Each row of a before or after table is a point. One or more steps were done to the points. Then noise was added and the rows were shuffled. The steps act on columns, c1 being the first. Write out the steps. A step turns or swaps two columns, mirrors them in a line or flattens them onto one, adds a multiple of one to another, or multiplies or shifts one. Angles are multiples of 10 degrees, from the lower column toward the higher: turns from -170 to 170, lines from 10 to 170 but not 90. Use the fewest steps. Two steps may share a column if one is a turn and the other turns, adds or multiplies; they go together, in the order done. Otherwise the lowest column goes first.

Before, 12 rows:
[[-1.2  3.9]
 [-1.1 -1.3]
 [ 4.6 -1.0]
 [-1.3 -6.6]
 [-1.0  1.3]
 [-1.5  0.7]
 [ 4.1 -5.5]
 [-0.1  2.6]
 [ 1.6 -4.8]
 [ 0.8  0.2]
 [ 4.8  3.2]
 [ 6.5  4.3]]
After (12 x 2):
[[-2.5 -0.3]
 [ 4.5  5.2]
 [ 4.2  2.0]
 [-5.5  5.6]
 [ 1.3 -0.7]
 [-3.4 -1.9]
 [-0.1  0.6]
 [ 0.4  4.5]
 [-0.4 -1.4]
 [ 6.7 -0.2]
 [-1.1 -1.1]
 [-4.0  4.5]]
Steps: turn c1 and c2 by 100 degrees

Before (13 x 3):
[[-0.3  2.1 -1.3]
 [-4.0 -4.6 -0.4]
 [ 0.2  1.8  0.5]
 [-3.2 -2.5 -1.8]
 [-2.8 -3.0 -2.5]
 [-3.7 -0.1  0.7]
 [ 1.0  3.0  5.3]
 [-1.9  2.0  4.2]
 [ 0.8  1.4  0.7]
 [-2.6 -1.8 -2.4]
 [ 0.7  1.0  4.2]
 [ 1.3  1.2 -0.4]
 [-1.6  1.9  5.3]]
After, 13 rows:
[[ -1.5   2.6   4.1]
 [ -3.9   5.0   4.1]
 [ -4.1   4.7   5.4]
 [ -3.7 -11.4  -0.3]
 [ -2.2  -6.2  -1.9]
 [ -4.1  -0.3   0.8]
 [ -1.7   7.4   5.3]
 [  1.6   3.1  -0.4]
 [  0.5   3.5   0.7]
 [  0.4   5.0  -1.2]
 [ -1.6  -7.4  -2.5]
 [  0.0   4.6   0.8]
 [ -1.4  -4.5  -2.5]]
Steps: add -0.5 times c3 to c1; multiply c2 by 2.5

Before:
[[-2.0  1.9  0.6  1.3]
 [-1.1  0.5  0.3 -7.7]
 [-1.3 -0.7  0.4 -2.4]
 [-0.3  1.6 -3.6  0.1]
 [-2.8  1.3  1.2  1.1]
 [-0.1 -2.6 -0.3  1.9]
 [ 0.1  2.1  1.8 -1.4]
 [ 0.1  0.1  1.4  1.7]
 [-0.5  1.3  0.9  1.3]
 [-3.3  0.0  1.7  1.5]
 [-1.0  1.5 -1.8  1.4]]
After (11 x 4):
[[ -7.1   1.5   1.8   4.0]
 [ -5.9  -1.6  -0.1   5.0]
 [ -9.2  -1.7  -0.4   4.6]
 [ -5.8  -2.1   1.8  -4.5]
 [ -6.5  -1.1   1.2   3.9]
 [ -8.0  -1.2   1.8   4.1]
 [ -6.1   0.7  -2.4   5.8]
 [ -7.2  -0.1  -0.7  -7.3]
 [ -8.6  -1.5   1.1   3.2]
 [ -7.1  -0.4   0.7 -23.4]
 [ -6.2   3.2   1.9   0.3]]
Steps: shift c1 by -6.0; turn c2 and c3 by 100 degrees; multiply c4 by 3
